Each row is a point. Two turns around zero, p and q, are shown by what they do to some points. Write where each new point lands after one turn and then the other. Backwards means that the second turn is done in reverse. Each puzzle has new turns, and all numbers are rounded.

Turn p:
[-16 -19] => [ -3 -25]
[  3 -21] => [ 14 -16]
[14 40] => [-11  41]
Turn q:
[-3  9] => [-8  5]
[-7 30] => [-24  19]
[ 13 -37] => [ 33 -21]
[32 -3] => [27 18]
[-35   1] => [-28 -21]
Where do these land?
q, then p: [-28   4] => [-12 -26]
q, then p: [  4 -30] => [30 -5]
p, then q: [-11  27] => [-29  -3]
p, then q: [35 -2] => [12 33]

Turn p:
[ 11 -19  21] => [-19 -10  21]
[ 30  -1 -22] => [ 30 -17  14]
[-16  32  -4] => [ 11  30 -17]
[-42 -30  15] => [-45 -11 -27]
[16 19 -9] => [23  9  8]
Turn q:
[ 24  15 -44] => [ 38 -24 -27]
[-44   7  38] => [-51  28   0]
[13 -3 23] => [ 5 19 18]
[  7 -12 -11] => [  8 -15   6]
[ 0 -8 -7] => [  1 -10   3]
Where do these land?
p, then q: [13 19 14] => [ 3 26 -6]
p, then q: [37 26  4] => [18 40 11]
q, then p backwards: [-29 -13  -7] => [-10 -28  12]
q, then p backwards: [-24 -25  40] => [ 7 -6 52]
p, then q backwards: [-14  -4 -36] => [  6  19 -33]
q, then p: [ 17  -3 -15] => [  4 -14  17]

Turn p:
[ -9   7  -5 -27  -3   0] => [-21  19   1  -1   5 -10]
[ -7   7 -11   5 -27  -1] => [  6  10 -13  14 -15 -16]
[ -6 -16  19   5 -14 -20] => [ -9 -27  -2  -1 -15 -15]
[ 12  13  12  -6  -7 -10] => [  1   3  14 -13 -12 -11]
[  1   1  -2  19  76 -16] => [ 14 -26  41   3  56  26]
[ 13  -7 -16 -13 -15  10] => [  2  17 -22 -13   0  -5]
[ -4  -5   4  17 -10  37] => [  6   5 -18  10 -19  31]
Turn q:
[  8   8  -6   8   0 -17] => [15 -1 12 -2 10 -7]
[-10  18   6   1 -34  -8] => [ 25  -3  -6 -19 -24  -9]
[  8  13   9 -17  -8  -5] => [  7   1  10 -16  -9  14]
[-47   3 -24   3  33  19] => [-32  32 -33  -5  22 -24]
[  8   7  35  13 -14 -11] => [  7 -10  27   0 -29 -10]
[13 -9 -8  4 12 32] => [-10  13 -10  29   2  17]
[ 21 -40 -12 -11  11 -10] => [-10 -32   1  15  28  20]
Where do these land?
p, then q: [-10  12  14  -4  -6  24] => [  8  13 -15   0 -24  -6]
p, then q: [-22   8 -38 -18  -5 -42] => [  1  -3  35 -13  33 -40]
q, then p: [-22 -23  -5 -19  -6  11] => [ -9  10 -26  17  20  -4]
q, then p: [ -1   2  10  11  -9 -19] => [ -5 -15   0 -16  -5 -12]
p, then q backwards: [ 22   7 -17  20  -9  15] => [  8  22 -18   1 -25   6]
q, then p backwards: [18  0 18 28 23 28] => [-40  32   1   0  -5   6]
q, then p: [ 16  -5  18 -18  13 -18] => [-28 -10   2  -5 -10  21]

Turn p:
[ 27  31 -30 -10 -20   2  13  30] => [ 19 -27  -4 -21  -1  38  21  28]
[-21 -37  17 -29  21   5 -35  16] => [-28 -19 -24  -8   3 -22 -38 -35]
[-36  21 -24  27  29 -11 -24   6] => [  7   4 -35  47  27   5 -14  12]
[ 20 -30  -5  22  -2  20  18 -22] => [-13  -1  50   8  -2 -13  -1  11]
[13 23 29 27 -3 16 29 -1] => [  3  43  23 -17   9  15   4  19]
[-16   2  17  13  -3 -14  27  28] => [-19  20 -16 -17  21  -5  20  15]
[ 12 -21  16 -47 -30 -29  -7  -1] => [  7 -21 -12 -36 -30 -27  20 -30]
[ 35   5 -22  18   3  -1 -22 -23] => [ 39 -16  27  18  -1  -3 -12   8]
[  3 -21  -6 -47  32   5  -9 -18] => [-10 -26   8   6  -3   6 -10 -56]
[-36  28   8  25 -27   7   9 -14] => [ -4  42 -16  19 -23   5  10  27]
Turn q:
[-10 -17  13 -19 -27  26 -34 -17] => [ -7  14  -8 -21  10  -3 -32 -43]
[-39  21  -3   3 -12  13  10  10] => [-24  27   0  14  19   4 -15  19]
[ 32  24 -26   9  22 -16 -18  11] => [ 40 -23 -20   1   9  17  16  21]
[ 22   1 -23   8   9 -35   8 -31] => [ 23 -34  -2  31   1 -17  22  -7]
[ 18 -20 -11  -9  52 -45  -2   5] => [ 44 -38  15  -3 -27 -24   4  27]
[ -5   8  31  29 -15  10 -12  -9] => [  1  39  -2  -6   8  -2  20 -20]
[-30 -11   7  -4  -8  36 -10   1] => [-20  22  16 -18  18   4 -26 -10]
[ 34  -9 -32  20   7 -53  19  28] => [ 34 -31   6  38 -39  24  22  23]
[ -4 -19  14 -13  -1  46  41  -3] => [-57  -8  25 -24   0   3   4  -6]
[-17  23  30 -26 -27  19  -2   5] => [-35  29 -32 -14   1  -5 -16  -3]
Where do these land?
p, then q backwards: [-11  18   8 -33 -15  -8 -30  23] => [ 32  11  10 -33 -12  -5 -26  11]
p, then q: [ 31  -3  17  11 -10  28  46  -7] => [-38  29 -22 -30 -15 -19   1  15]
q, then p: [ 10  -4  -7  15   4  27 -20 -21] => [  0   5  22   6   7   9  -5 -36]
q, then p backwards: [ 12 -38  10  -6 -28  10   7 -12] => [ -2 -18   9 -40   9  15   3 -22]
p, then q backwards: [ 22  -6 -22 -24 -22   2   9 -19] => [ 30 -31  -2   8  11 -11  17   4]
p, then q: [-17  18  -8  21  46 -43 -23  49] => [ 47 -52  31  -9  24   7   3  39]
q, then p backwards: [  7 -16  14 -13  14  18  21 -35] => [  8 -46   5 -16   1 -12  15   5]
q, then p: [ -3  15  12  -1 -26 -25  -4 -13] => [20  0  3 26  1  1 17 22]
q, then p: [-51  16 -23  30  37  -9  -6  34] => [ 17  11 -19 -47  46  19 -34  18]

Turn p:
[ 14 -16  16  -2  -1  -4  -7   4   7] => [ -7   5  -8  -1  -1  16 -17   8  10]
[-15 -12 -26  -6   1 -12  -7  37 -26] => [  7   5 -13  -4  41 -30  -7  14 -17]
[-49 -33  -6   2  12 -23 -15   0 -16] => [ -9  -7  24 -29  52  -4 -14  -9 -12]
[-13 -28 -48   0  17 -16  -6 -13 -18] => [ -2 -35  24   7  40 -10  -2  20 -20]
[ 50  13  28  -1 -28   5  10 -21 -28] => [-19  12 -11  -2 -61   7  -8  28 -20]
[-16 -24 -20  30  22  19  -8  17 -10] => [-7 15 21  8 42 -6 19 19 11]
[ 16  19   0  11   2  -5 -16  15  49] => [ 12  10 -15  41  -2  16  -7 -27  22]
[ 46  23  42 -48  -3  27  24 -26 -11] => [ 20  -7 -27 -30 -74  25   8  25   2]
[  0  15  13  -6 -33  18  26  -9  37] => [-15 -11 -19   1 -36  -6  14 -30  29]
[-34  -4 -16  24  31 -28  20   8 -11] => [ 17   2  45  -4  29 -32 -11  -6   3]
[  2  48  17  -4 -19  20 -22 -13  28] => [  5  13 -20  14 -31  25  25 -42  -7]
Turn q:
[ 29 -27  -5 -22   0  42 -33  29 -38] => [  1  32 -30 -57 -31   1  19  26  -2]
[  2 -13 -17   3  29  -2 -27  20  28] => [  3  -3 -38  -6  -5   9 -29  -7  28]
[-25   6 -24 -30 -37   9 -11  10  -4] => [-30  27 -18 -10  25 -12   2  -8 -30]
[-34  25  48 -29  24 -13  15 -15 -32] => [ 51   5  35  -3  45 -28   6  19  -8]
[ 14  -8   9   5 -26 -19  19   9  39] => [-41  -2  22  21  -3   3 -14  -1  23]
[-19  -8  -8  24  -9 -27  28  15  24] => [-15   6   2  53   0  -1 -12  -8  12]
[ 23 -18 -23  -8  -5 -21  10 -16  -4] => [-19 -25  -5   4 -22 -27   4   3  -4]
[-10  27   0  16  30  37   6  -2   6] => [ 30  -4  -8  -3  17  32  23 -21  13]
[ 28  30  13   7 -24 -30  -7 -36 -41] => [ 10 -18  51 -15 -26 -20  -2 -12 -44]
[ -9 -13   6  34  18  24   0 -15  21] => [ 11 -20 -11  16   1  44   3   9  10]
Where do these land?
p, then q: [-44 -12  20   4 -10 -18  -9  -4   1] => [ 19 -25  -2 -20  34 -11  -6  14 -11]
q, then p: [ 36   7  23  19   2 -21  46 -24 -35] => [-38  22  -3 -20 -37 -12 -45   3  27]
p, then q: [  1 -15 -66  -7 -30  22  -7  32  25] => [ 16 -23 -43  64 -24  -8  -2  -9  17]
q, then p backwards: [-10   0 -30 -21  -9  10  -3  39  57] => [-13 -34  21  13 -40   5 -19  34  36]
p, then q: [-19  33   0   7   3  -8  -8 -11  -4] => [  9 -16  27  -6  -6  -6  15   7 -17]
q, then p backwards: [-14   6  29  34  43   8   8   5 -23] => [ 19  29  -2 -12  56   6   0   7  14]
q, then p: [ 10 -10 -26 -23 -15  46   6  -3  26] => [ 17 -35   8 -22  21 -24  30 -10  19]
p, then q: [ 27 -12  15  10   7 -29 -15 -36  -7] => [  8  32   0 -24  -1  33  -4  22 -21]
q, then p: [-14  -1  -4 -22  21 -10   0   6 -18] => [ 19  -7   1  20  -2  -5 -25   8  -9]
q, then p: [ 29   5  39  -1 -12  -1 -18  -3 -24] => [  3  17 -41 -29 -20   9 -13  -2  -4]

Turn p:
[  6  10 -10  -7  -3 -41  28  32  11  -1  16] => [  5   2 -12 -32  -2  -7   9  13  49  17   1]
[ 26  25  -3  33  -1   9   3 -20 -28 -11  -9] => [ -2  -5 -16  26  -4 -24  10  20 -24   7  35]
[ 11 -17  -2  -7   6   8  41  10  14   1 -18] => [ 31  -5 -10   4  16 -17 -10  -4  12  19 -24]
[ 17  43  25  18   8  -2 -16   2   9 -18 -13] => [-18  26 -11  10 -35 -35  12   3  -9  -2   7]
[  5 -47   8   4  44 -33  18  13 -10  30  17] => [ -2  16 -20  -2  53  11 -36  -1  45 -15   5]
[  7  38   9   1   2  12   4 -17  10 -10  28] => [-12  -5  20   9 -37 -18 -14  18   2   7  12]
[  7  44  24 -14 -26   4  -7 -35 -14 -15 -15] => [-12 -22  -1   7 -45 -24   7 -27 -26   6  25]
[ 29   4   0 -19  19  -5  -7  27 -14  21  20] => [-15  27  17 -21  24 -11 -13  -2  14  19  20]
[-45 -51 -45 -14 -30  24 -52 -32  31 -30 -26] => [ 39  -4  24  19 -15  83  34 -22 -40 -26 -33]
[-33  32  -5 -19  14   4 -14  17 -14 -16   9] => [  0   2  28 -35 -16 -15   9   6  -6 -32   8]
[-11 -16 -10   2   0  -9  21  14  11  52  -1] => [-15 -18   5   2  41   2   4  -3  32   7 -26]
[-19 -64   9  21 -34  29 -20 -12  -5  -3  -9] => [  1 -13 -24  12  18  54 -11  -3 -49  -5 -30]
Turn q:
[ 13  18 -37   4 -11 -21  21 -14 -25  -8 -40] => [ -9 -26   1  28 -14  19  34   1  18  22 -35]
[-32   9   6  -2  14  26  -7 -11 -21 -14   6] => [  5   6 -25  -9  19  20 -22 -27   1   8  -6]
[-10 -20   6  24 -13  18  22  32  -5 -22  24] => [  5 -25 -16 -11 -12  -7   0 -29 -37 -23  16]
[ 35  31  29 -27  16  14 -23  -2  11  -6 -11] => [ -9  32  13 -25  -7   5 -24  26  12 -16 -37]
[  5 -30  -3  21  39 -16  36 -34  25 -24 -41] => [ 40 -54  -5  32  -8   1 -21  25  39 -11  -6]
[ 34  26 -17  27   3  15 -21 -36 -10 -15   3] => [-28   3 -22 -17 -24   9   7  -6  52  -5 -11]
[ 27  21 -20 -18 -25  24   4 -40   4  36 -18] => [-19  34  23  27   4  22  29  -4  40 -21 -12]
[-16 -26 -36 -31  -6  23 -30  11  20  19  19] => [-28  12   2  -2  48  17   9  17 -14 -12  41]
[  2 -21  35  17  11 -12  23  32 -28  37 -20] => [ 21  -3  39  21 -41   6 -25 -13 -31  20  13]
[-37  16  12 -29 -14 -11 -13  27  -5   4  13] => [  0  24   0  -8  30 -13   1  -6 -41  22  -9]
[  5 -17  23 -25  -6 -31 -12   9   8  -8  36] => [ 21   6  16 -41  12 -27  10  16 -15   6  13]
[  2 -15 -26  41  26 -11  27  -1  31  12  25] => [ 18 -13 -35  25 -26 -13   9  20   7 -13  45]
[-28   6  29  -1 -35 -18 -29  29  -5  -9   4] => [-17   4  12 -18  17 -41  -9 -21 -33  23 -10]
Where do these land?
q, then p: [ -9  21 -10 -15  -1  27  53  -9 -21 -63  -9] => [ 71   2  -5  39  22  -4  14 -17 -34  14   3]
p, then q: [ 22   3  12  16 -15   5 -35  22 -12  33 -14] => [ 24  17 -27  28   8  20  -5 -16  -6  33  -2]
q, then p: [ -3  11 -11 -50  28  10   9 -22 -21 -22  40] => [ 36  15  50   3  12 -38  -7  -6  -5  31   4]
q, then p: [  1  -4 -15 -30  -3  19   9 -40 -12 -33 -24] => [ 39  24   7  33   6 -14 -13 -12 -10  -5 -34]
p, then q: [-17  24   2   7  39  -4 -18 -16 -17 -13  32] => [ -3  -4 -22 -45   9 -33  -2 -10 -25  -3 -10]
p, then q: [ 10 -19 -32  30 -21   2  -5  40  30  12  -9] => [  3   9  -1  53 -22  29 -14  12 -25 -12 -16]
p, then q: [  1  -2 -16  -1  32  13  39 -36 -32  -8  19] => [-10 -13   3 -51 -25 -19 -11  21  -1  -1  36]
q, then p: [ 24   0   1  21  -5 -48 -17  14  14  15  -9] => [-32 -12 -28 -32   7  10   9  -4  27   7 -17]
p, then q: [-20  15 -29 -15  22  13  36   4   7  -2 -37] => [ 28 -28  27  -6 -33 -15   2  31  15  -6 -15]
q, then p: [-22 -16   0  14 -22 -16 -24   8  -2  12  -1] => [-24 -11  -3   2   9  12 -16  -2  24 -23  10]
q, then p: [  4 -19  39  15  35  10 -29  -8  31   3  22] => [-20  42  24 -26 -33  28   7  -4  11   6  18]
q, then p: [ 16 -19  47 -19 -30 -35 -31  36 -26  25   5] => [-52 -20 -14 -33  -4 -20 -33 -51   5  -7  19]
q, then p: [ 10  15   5  18 -31   4  -9   1  43  30  -3] => [-11  -8 -29 -13 -37  -4  17  21  23 -26   3]
q, then p: [-16  -9   6  11 -29   0  21   7  18  11 -14] => [ -2  -2 -38  15  -5   4  -7  13   4 -15  18]
